Each wall is flat, endless, passes through zero and stands at right angles to its row. A trip goes straight from one point to another. List the walls that it crosses, first one first.

Walls:
(1): [6.1 0.2]
(2): [-40.7  -3.0]
(3): [ -3.3 -37.0]
(4): [-27.1 -28.2]
(5): [ 10.5 -24.2]
Trips:
[-14.6  17.2] to [-14.2  32.2] -> none
[17.5 -5.7] to [2.6 9.8] -> 3, 5

Walls:
(1): [31.7 -2.8 17.2  5.1  7.0 15.9  1.7 -4.5  3.9]
(2): [-15.9   8.7  12.3 -18.2 -21.7  15.9  26.9 -27.1  19.1]
(3): [ -9.3 -19.3   8.0 -16.7  17.9 -15.6   5.6  -3.5 -10.7]
(4): [ -0.4  -1.2 -24.0  -9.7  -1.7  20.8  13.5 -19.5  -1.9]
Trips:
[ 17.9  -2.2  18.9 -19.4  12.0  -3.5   1.8 -33.3  -4.4] to [ 29.1 -28.6 -22.3  23.4 -27.7   0.0  -6.3   5.3 -10.4] -> 2, 3
[ 25.7  11.0 -13.2  33.0   3.4 -19.4 -28.9   2.6  26.0] to [ 18.2  12.6   2.7  -3.5  -5.9 -10.5  15.7 -19.3  42.3] -> 2, 4
[-23.3 -16.9 -14.4   7.9  14.8  34.5  14.4   9.3 -17.9] to [ 13.5  13.4  14.1   7.7  -3.0  -2.8 -30.6   2.9  10.7] -> 3, 1, 4
[-28.1 -35.2  -0.4  25.2  41.1   7.2  18.0   3.1  -1.4] to [-16.6  -6.6  20.9  -9.7  -2.4 -16.7  -7.4 -14.3  -7.0] -> 4, 2
[  7.4 -16.0 -30.4  13.5  -1.8 -22.2 -19.4  -9.4   5.1] to [ -3.8  12.0  11.8  21.3 -22.6  22.0   8.0 -12.6   1.1] -> 2, 1
[  4.2 -11.8 -10.3  -4.6  -6.5 -14.4  36.4   5.0   0.8] to [-21.3  19.3   1.9  -7.9  13.2  13.3 -10.0   1.5  26.7] -> 3
[-10.2 -16.7  -3.6   4.2   5.3 -12.8   7.2 -19.4  -6.0] to [15.8 27.2 12.3 15.0  2.8  7.8  9.1  3.8 12.7] -> 1, 3, 4
[ -1.7   7.1  16.0  12.5   8.7   1.9   5.9  -4.3 -41.6] to [-20.0 -15.3  18.5 -13.9  24.1  -8.3 -20.1 -22.1  25.8] -> 2, 1

Walls:
(1): [-11.5   9.8   0.6 -18.0  -1.5  15.0  50.0  10.5   9.4  -1.4  -6.0  -5.1
 -18.9  23.9  -8.4  17.4  17.1  -7.3]
(2): [ 29.5  -3.3 -12.9 -24.2  -5.6   8.8   6.9  11.7  -4.9  -2.0 -12.0   1.2
   9.9  26.7  22.8  -8.6 -19.6  -2.0]
(3): [ -4.0   3.1 -26.3 -35.2  -2.4  -3.6   5.4  -3.7  23.0  20.9  -9.1 -10.6
  28.6 -25.8 -13.1  19.6 -21.7  23.2]
(4): [ -9.9  12.0  -3.1   6.2   9.5  19.2   0.1 -22.2 -10.5  16.0 -41.1  12.3
   8.3  13.0 -22.9   9.6   6.1   5.0]
Trips:
[  9.9  -3.6  -5.8 -27.1  -1.2  23.6  35.1  -0.9 -19.6  -9.5 -15.4  10.4
  12.7 -32.1  -9.3 -15.0 -25.0 -16.5] to [  4.0 -26.2  -4.4   8.1  13.9   7.6  10.0  25.9  21.2  -3.8  12.8 -40.7
  20.3  16.0 -25.2  -7.9  -9.4   0.4] -> 4
[ 17.3  19.7  -3.6  -4.6 -12.0 -17.2  12.4 -16.4  10.6  -0.5   1.2  22.4
  23.5  12.8 -14.9 -19.5  27.6  -8.0] to [-15.9   9.9  11.2  19.8  15.2 -24.2 -12.0  22.7  -7.4  12.4   2.3  10.5
  -1.3 -29.1   4.9  13.1  12.8   1.6] -> 2, 1, 4
[-13.5  -5.1   3.0 -12.1 -18.9  25.2 -25.8 -26.3 -18.8  18.4  21.5 -12.3
   4.4 -42.2   3.7   8.0 -10.0  24.6] to [ 42.9   8.1 -23.0 -14.3  16.2 -19.2  12.2   9.2 -12.0  -6.5  16.6  -6.1
  -9.9  -8.9  36.9   6.9  -6.6 -21.1] -> 2, 3
[ 25.3 -16.8   5.8 -14.5  18.5  -1.4  10.1   9.0  21.0  -1.0  -7.7  -4.8
 -36.0  26.2  -2.8  -6.7  -6.5  31.4] to [ -4.2  38.4  33.1  -5.4   3.3  11.0  15.0  -4.6  -0.4  -0.2  10.4 -30.1
  -9.5  23.0   0.4  19.1   1.1  -4.0] -> 4, 2
[ 16.1   0.8  38.2   0.0 -38.3  -7.1  21.0  30.6   2.5 -16.3 -12.1 -20.7
  17.5  16.2 -34.3 -12.0  -5.1  -7.7] to [ 10.0   0.3   3.4  13.5 -21.3  -8.5  24.9  17.0  -4.4 -18.2   6.7  14.9
  33.4  13.2 -10.9  11.0   4.4 -14.7] -> none
[-25.5  -5.4 -13.2 -11.7   3.8 -10.5   5.8  11.3  32.4 -15.4  18.6 -18.7
  29.7 -10.4  15.5  -8.4   8.5 -26.6] to [-20.3  22.9 -11.5  20.8   3.6 -10.7  10.3  13.8 -26.4  -4.3 -14.1  19.1
   1.2 -28.5 -16.7   6.2  18.7  32.5] -> 4, 1

Walls:
(1): [-19.6 -11.6 -14.5   5.7  22.7  -3.9   1.6  14.6  -6.3  25.8 -19.3   9.4
  -2.6  13.1 -17.7  -9.7  -3.8   5.4  12.7  -6.2  -0.6   0.1  -3.2  10.1
  19.5  -5.1   0.0  -2.0  -0.2  -9.4   8.2  17.2  10.7 -13.2  18.4   3.2
 -36.0  -7.8  -1.0  19.2  -4.9 -21.2   1.2   1.1  12.2   5.4  14.0  15.4]
(2): [-15.3   2.8   8.4   9.8 -18.6   2.0 -10.5   1.3   1.0 -15.6 -35.7 -10.3
  -4.5   3.5  27.8 -34.6   0.9   3.1  -7.9  -3.7   9.1  13.9  -9.2  -9.1
  -4.9  10.2   4.9  -4.3  -5.4  42.4 -27.5  11.2  21.1  -0.6  14.7  44.1
  33.3  -5.5  -7.0 -18.5  -4.0 -32.1 -18.2   0.9   1.9   8.5  16.0  17.3]
(3): [-24.9  -5.1 -19.5   0.3 -37.0   7.8  23.1  -4.6   8.9   2.4 -12.6  19.4
   9.8 -42.4  -9.4 -12.1 -22.1   4.6   7.1   0.2  -3.9 -12.1 -33.0  10.1
   9.4 -24.7 -12.0 -20.8 -19.9   9.5 -10.2   1.1  -2.3 -40.3   7.6   8.7
  -1.7   9.6  -1.4  12.0  12.9 -25.0   5.6  11.6   1.3  23.7  12.0  24.0]
(4): [ 18.0  20.3   3.9  -9.4  -3.1   2.2   0.1  -7.1 -24.8  15.4 -10.5  -1.7
  -5.7 -21.0  19.7 -15.8  -2.2  19.5 -11.3  28.8 -14.5   3.9  11.2  25.3
  11.1  17.4  -8.2   2.9 -33.9   2.8   6.5 -20.2 -13.3  31.3  -7.3  -4.5
  -5.3  18.5  -1.9   0.2  -5.4 -21.5  31.9 -17.5   0.8   0.1  -1.8  20.7]
(5): [ 17.6 -42.1 -21.1   4.5 -14.9   2.0 -24.5  10.5  22.0  -1.6  26.8   3.1
  -3.6  19.0  47.9  28.4 -35.4 -41.6  30.2 -22.4  -6.2  21.4  -0.4  23.1
 -13.2 -10.3  29.4  22.0 -11.7 -28.1  -0.8  16.0 -25.1   8.9 -21.5  -0.6
  -0.3  10.6  -7.4   2.8 -17.9  -6.0 -20.3  14.4 -19.1 -13.7 -11.8   4.9]
Trips:
[  0.6  14.5   5.6 -26.5 -21.3 -15.1   7.4  21.7  47.8 -14.1  20.8  10.5
  11.8   4.3  37.6   8.5  17.5  17.3   1.7 -24.4 -12.6  30.8  -2.7   8.4
   0.4  32.6  -0.7  12.3  -0.5   4.8  18.0   5.4 -12.6   0.7 -16.0  22.8
 -12.2   6.2  28.8 -19.4   6.0  -9.7   5.3   9.6   2.4 -17.6 -22.6  -9.0] to [  2.3  12.8 -16.9 -15.9 -11.7  28.8 -13.7 -31.0 -21.8 -15.9 -17.2   1.3
  20.0  12.6  -7.6  26.8   9.2  -6.0  -8.5  13.7   7.5 -23.5   0.6  22.8
  -6.7 -21.8  -2.9  13.7  -7.0   8.7 -20.0   6.9 -19.9 -24.9  26.6   0.7
  22.4 -13.7   4.0   3.5  -7.4  -1.7 -20.7  -1.1  -3.0   2.9   2.8  -9.2] -> 4, 3, 5
[ -1.4  -0.2 -20.4  41.2  46.4  -4.3  27.1  -7.3  -6.4   9.8 -24.5 -20.5
  -5.3   7.5  11.4   4.9  17.4  -4.4   4.2  13.3  -2.9  32.0  14.8  -6.7
 -17.5   3.4 -11.1 -20.0 -13.7  16.2  22.2  26.8 -22.6 -19.2   2.6  -2.2
 -17.9  -4.7 -12.9  23.1  15.1   8.5 -30.8  22.7   3.5   5.1 -23.4  -5.5] to [ -7.7   0.6  -5.8  -7.1 -19.8  -4.0  -3.8  12.3  37.4 -12.4  10.9  -9.7
  44.5   1.3 -11.4  15.6   8.8 -11.5  -7.0  -5.9  10.4   3.0 -15.3  19.2
 -10.8 -15.0  -4.4  36.6  17.0  -1.8 -25.4  -3.6  10.4 -12.1 -10.6  -4.7
  -5.0  -1.0  -1.8  13.5  10.3 -12.5 -14.2  -5.8  -9.0  13.0   3.9  -4.1] -> 5, 3, 1
[ 13.8  19.0 -22.6 -20.5  -5.5   7.7 -17.4  28.0  13.7   4.9   6.4  20.5
 -11.3   3.5  17.2 -16.5  -4.7 -14.0  24.9   3.5  -2.0  26.8  27.7  21.1
 -41.6  25.4   6.0 -27.7   6.4   8.6  -0.6  -5.8 -23.3 -19.2 -20.8  33.5
 -11.8  -3.9   9.7 -27.8  -8.1 -19.0  17.0  18.2  -9.9 -25.1 -31.3  40.9] to [-45.1 -12.0  19.4   9.9  -0.9 -22.4  10.5   8.0  22.8  -3.9  19.7 -25.3
   2.9   8.3  -7.9  10.6  -0.9  -3.0  15.2  -7.2  23.1  -3.1  26.9   5.4
  19.9   9.2  28.4 -19.9 -26.1  -6.1  -8.1 -13.6  -9.4  19.4  -8.2   9.5
  -2.9 -14.1  -9.2  -7.8  -2.9   7.9 -16.5  -0.8  -5.8 -22.4 -12.9  -2.3] -> 4, 2
[ -8.0  15.5  46.7   8.6  -9.3  31.7 -13.3  24.3  19.9  -4.6  -8.6  -7.7
  19.4  20.9 -20.8 -38.2  24.9 -34.6  -0.7  14.7  -3.5  12.7  26.1  17.8
   1.5  26.2  -7.9 -27.3  -8.3  33.7  16.8 -13.7  31.4  -4.8 -31.8   5.6
   7.8  -6.3  -8.0 -29.9  -1.1  10.2 -16.7 -21.7  23.7   1.6 -19.3 -34.4] to [-20.4  18.5 -15.2  23.8  -2.4  -3.9  -0.9   1.9   0.0   0.0  -7.6  20.5
  18.8  -8.1  22.9 -15.7   7.3   1.2  -9.2 -15.3   3.1  -8.3   7.8 -11.8
 -22.7 -25.4  13.6   2.7 -24.9   9.8   2.9 -22.8  19.3  19.4  12.2  10.8
 -18.8 -19.0  -9.0  34.4  11.0 -50.1  -3.9  -2.9   2.2 -18.3   3.7   7.1] -> 4, 1, 3
[ 13.0   2.3 -14.1   1.2  -0.6   4.5  -1.5 -14.1 -33.8  23.6  27.1  11.9
   7.5  13.3  10.5  18.8  36.2   8.9  -4.9   2.1 -10.7 -42.6  -2.4 -11.6
   4.8   9.8  -4.1  11.6 -17.3  -5.4   3.0  41.0  -7.1 -13.8 -10.8   9.3
  -0.5   0.6  22.5 -16.6   5.7  15.5 -23.1 -10.0   4.2   4.2  15.8  13.9] to [ 12.2   5.1  29.7   0.2  11.5 -18.5 -39.5  12.1  16.9   7.2  -6.8 -15.2
 -14.1  -7.0  11.6  23.9   6.3   0.5  -2.5 -32.1   3.3  20.1  27.6   5.4
 -12.6  14.0 -13.2  -5.1   1.3   1.5  -4.2  26.8  24.9  -8.0  -7.2  12.1
 -32.6   0.7  18.4  -8.3  30.3  10.2   6.3   2.5  12.5   7.0  -7.9  25.1] -> 5, 2
[ 12.0  35.2  15.4   4.2   7.4   2.4 -54.0  24.4   7.2  -1.2   3.3   5.4
  -2.9   0.2  32.0  30.1   7.5  11.1   2.6   0.7 -13.9   6.4  26.2  -9.4
  -7.9   4.7  16.1 -24.0  20.0  -4.8   5.5   6.6 -15.0 -29.6  13.8 -19.2
  17.0 -13.7 -18.2  -7.1  26.9 -42.8 -10.0  27.4 -10.5  23.5  -7.2  12.7] to [-18.8 -27.6  -9.1  -0.5 -26.2  17.9 -47.0  23.1  -4.7  27.3  11.8   5.7
 -23.8   4.8   8.7 -18.0  13.9  -6.3 -32.1 -14.6   0.8  -4.4  15.1  -3.1
 -22.2  -2.1  17.0 -20.4 -14.8   5.1  17.0  13.4 -13.6   1.0  -5.7  25.5
   7.9  -5.4  12.5   4.3 -16.8  18.7  -1.0 -39.3  21.5   9.9  -8.4   4.2] -> 1, 4

Walls:
(1): [ -4.2  -7.4  21.6 -13.1   1.8  16.0  18.3  12.8  -8.5  -4.1   2.4 -26.6
   8.8  10.2   2.4  -1.6  -2.5 -19.2   4.0 -24.5  11.5 -26.6   3.8  -3.3
 -18.4 -10.2 -11.0  -5.5  12.2  -4.7   8.2   1.4  -8.4  -2.6  -0.1  32.2
 -29.3  -7.9  10.3 -11.8  -4.1  28.1  -3.5   4.0  17.5  -9.0   3.5  -2.2]
(2): [ -7.2  11.5   1.3 -22.9  -2.8 -17.7  20.8  59.9  22.3  -4.0  23.7  -6.4
  -8.7  17.1  42.3  -5.4   3.9 -19.3   8.1 -12.3  -3.6 -20.0 -34.0  16.0
   3.6  -5.5   7.9  23.1   1.6   6.5   5.1   7.4  -4.8   1.8 -19.0   0.5
  -7.6  28.9 -47.2  -3.9  -5.4   5.5  14.2 -18.8  30.8   9.0  27.0  -3.3]
(3): [ 22.1 -16.5  13.6  -7.9 -19.1  22.8 -13.5  12.4 -33.6  -2.9 -18.8   5.0
   0.3 -16.5  -0.6  -4.8   2.5  -3.5  21.9   2.8   5.4  19.9  -5.2  16.8
  -4.1  -6.3 -16.3  -9.6  30.9   1.0  -7.5  21.0 -20.5 -19.6 -17.1  -5.6
 -17.8 -13.2  11.1  -0.3 -15.9  -0.8   8.6   6.5  12.1  -0.2  26.9 -24.9]
(4): [  8.9 -19.9 -11.3 -28.7  -8.9  -4.3  22.2  -5.9  -3.7 -23.3 -15.3 -10.4
 -18.1  28.5 -18.2  17.2  -0.1   1.5  16.1   7.3 -19.9  22.4  -2.2   3.2
  11.5  27.9 -15.7  -6.0  24.0  24.6  33.9   7.8   9.5   3.2  -0.9  -6.3
   8.7  17.5  -9.6  36.3 -26.5  16.5 -28.7   4.7 -25.8 -28.2   6.5  21.5]
(5): [  0.9  11.2  20.9   2.7 -23.3  -4.8 -24.9  14.8  19.4  -2.1 -18.5  -5.1
 -16.2 -15.5 -15.5  -3.5  -7.3  21.3   6.3 -12.4   3.1  -3.8  29.0   2.9
 -13.1  14.9  31.6  13.5 -29.6  32.1  -9.9   6.7 -10.2  -9.3 -11.9 -33.0
  -5.3 -10.9  34.7   0.1  17.2  -6.2  -8.1   8.8  -5.2  19.1 -14.2 -15.6]
(6): [ -8.5   1.6  25.5  -7.9  13.8  -7.6  -2.2  27.7  14.2  -5.4 -19.3 -21.6
  26.7  21.1  -0.6  -4.5   6.8   9.2 -18.7 -28.4 -21.5 -26.1  39.2   3.1
   9.6 -19.4 -11.0  22.4   8.9  18.9  15.4  15.3 -18.1  17.3  -9.7 -19.3
  -0.9  14.2  -0.4 -26.8 -20.2  -6.9  -9.3 -20.7  -2.9   7.4 -30.2  -2.7]
(7): [  9.5 -40.2  30.7  -5.9   0.8   5.3 -10.3   3.9   2.9  20.5  21.1 -22.2
 -12.6  12.2  14.6   3.6   0.6  -9.0  -8.7  15.0  15.4   4.1   8.8 -15.5
 -10.4  -2.2   5.2 -14.8  14.2   7.3  10.5 -25.6 -12.7   6.5   7.5 -30.7
  25.3  -1.7  14.8  -1.6  10.8 -15.5   0.5 -18.8 -12.5  13.1 -13.9  23.2]
(8): [-27.3  10.3 -11.0  19.2  22.2  15.7   1.2 -31.5   9.3  10.3   8.6 -25.0
  -2.4 -21.2   8.6  24.1 -26.0  10.7 -31.2  -0.2   2.1  -2.2   0.2   6.3
  10.0 -17.1  20.8  28.9 -31.8 -17.5 -43.0  10.3 -15.3 -12.4  -7.3 -44.3
 -19.8 -22.1  -6.0   5.4  -7.0  25.1   8.5 -16.2  -0.4  -1.0 -14.2 -13.7]
(9): [ -3.2 -19.8  34.9  -3.5   7.9  17.7   6.5  24.8 -37.5  -2.7   8.9  -6.4
   5.7 -13.9  10.7   4.5 -10.1 -12.0 -18.8 -12.0  35.7 -12.5 -19.2  23.9
   2.6   1.9  24.1  17.2  -4.4 -35.9  26.6  17.9   9.0  17.6 -10.9   1.2
  19.7  -4.3  -7.2   9.3  16.8 -28.2 -15.7  -5.3 -17.6 -15.6  35.7 -24.8]
Trips:
[ 36.8 -12.2  27.9  16.3   8.2  26.7 -11.0  -9.5 -34.7  -6.6  23.4  18.8
  -1.7  -2.7  38.8   9.1  -0.3 -12.4  -0.7   3.8  29.8  25.9 -17.6  19.3
  26.9  22.6 -12.3   1.9  -7.2   9.1  -4.8 -14.8 -26.8 -12.5 -23.4 -10.5
   3.4 -10.7  10.3  17.4   2.2 -27.2  11.0  -0.6   1.7   5.5 -26.9 -16.9] to [ 11.8 -27.1  10.1   3.9  -0.5  -4.5   7.8 -19.1   6.0  24.8 -38.8 -12.3
  -6.6  -7.9  -8.6   2.1 -10.3  -3.9   3.7  24.1  26.3   6.4  -4.2 -22.5
 -11.3  -1.4   4.3 -24.0 -35.8   3.1  -8.7   7.7 -18.9   9.5  -4.9 -11.2
 -32.7   1.2 -14.2 -17.0 -18.0   1.3  -3.4  -2.2  24.4   3.5  31.6  -8.4] -> 1, 9
[ 14.2  11.2  32.8 -11.1  -1.9  -5.1 -11.1  -4.7  -1.3  27.0   3.6  -6.3
  -7.7  -1.2  17.1  10.5  21.4  12.6  20.5   4.5   7.5  -8.5  12.5 -41.0
  14.2   4.9   9.1   5.2 -19.1 -17.1  41.1  10.4  -5.8   8.1  -5.7   7.1
 -17.8 -36.2 -26.5  -6.5   8.6  -5.5 -10.2  -6.3 -23.1  14.2  -9.4  -1.9] to [ -6.3 -14.8  14.2 -14.4 -28.4 -12.8  -8.4  -7.3 -25.2  -9.0   8.5  33.7
 -23.4  -2.9 -10.0 -21.7 -12.7  -5.2  41.3  21.6  -4.3  44.7  12.4  12.7
  -2.5  13.4  -6.8  -9.2  -4.2  -2.4 -11.9   4.8 -21.8   9.6  21.7 -30.3
  15.0  -6.7  -7.9  17.2  35.9   4.7  20.6  21.7 -38.5  15.0  -3.1  36.9] -> 1, 6, 4, 3, 9
[ -0.9  15.2  16.4  23.7  39.7 -13.1 -27.9  15.2 -24.1  -0.5   1.2 -10.5
  12.8   8.4   1.1   3.2  11.6  -3.1  20.7 -17.4  16.2   1.3  37.5 -14.1
  16.4  14.7 -11.5  -7.1  16.6  26.6   9.7   8.0 -17.7   2.9 -17.7  17.8
 -22.8 -16.1  -2.5   5.3 -13.5   2.7   0.6  -1.9   4.6 -10.6 -31.4  -7.0] to [  5.3  17.4  10.3   1.1   4.1  -9.2   4.9 -20.1 -10.8  17.1  -8.6  30.5
 -11.2 -16.5  -4.9   3.1  26.0 -32.0   3.4  15.4  17.2 -22.0 -19.6  -7.8
 -17.0  -0.9  35.8 -10.7  18.3  28.2  -3.2 -13.5  -1.2 -29.0 -31.4 -13.8
 -19.7   0.4 -19.3 -11.1  -7.7 -26.2  -2.1   0.1   1.4  10.9  25.9 -24.5] -> 2, 9, 6, 1
[ -2.3 -38.6  28.1  -3.8 -12.5  -0.3 -19.9   4.1  22.0  31.5   3.3   6.2
  -8.3  20.1  18.3 -10.2   0.4  12.5 -15.8 -13.4   1.6  10.4  15.1  11.3
  11.4  21.7   7.0  28.1  19.7  10.0 -26.6 -17.4   9.5  -6.7 -10.8  15.3
  45.5  -5.1 -17.0  -2.2 -13.5   4.6 -20.6   0.2  38.2  -7.1 -10.1  18.1] to [ -1.5  12.8 -19.2  31.2  -3.4   0.4   9.6  -1.2  -5.5  13.1 -12.5   5.6
   0.1  -8.5  -8.2   9.0 -26.2 -24.3  13.4  -7.6   1.9   3.1  30.3  37.0
 -34.5  -9.0  -3.6  11.8  14.2  14.8 -10.9 -34.9 -11.8 -16.6  22.3  11.9
  12.2 -22.7  23.8   2.0  16.8  17.0  -4.2 -18.2  10.7 -13.3  14.2  -2.1] -> 4, 1, 2, 3, 6, 8, 7
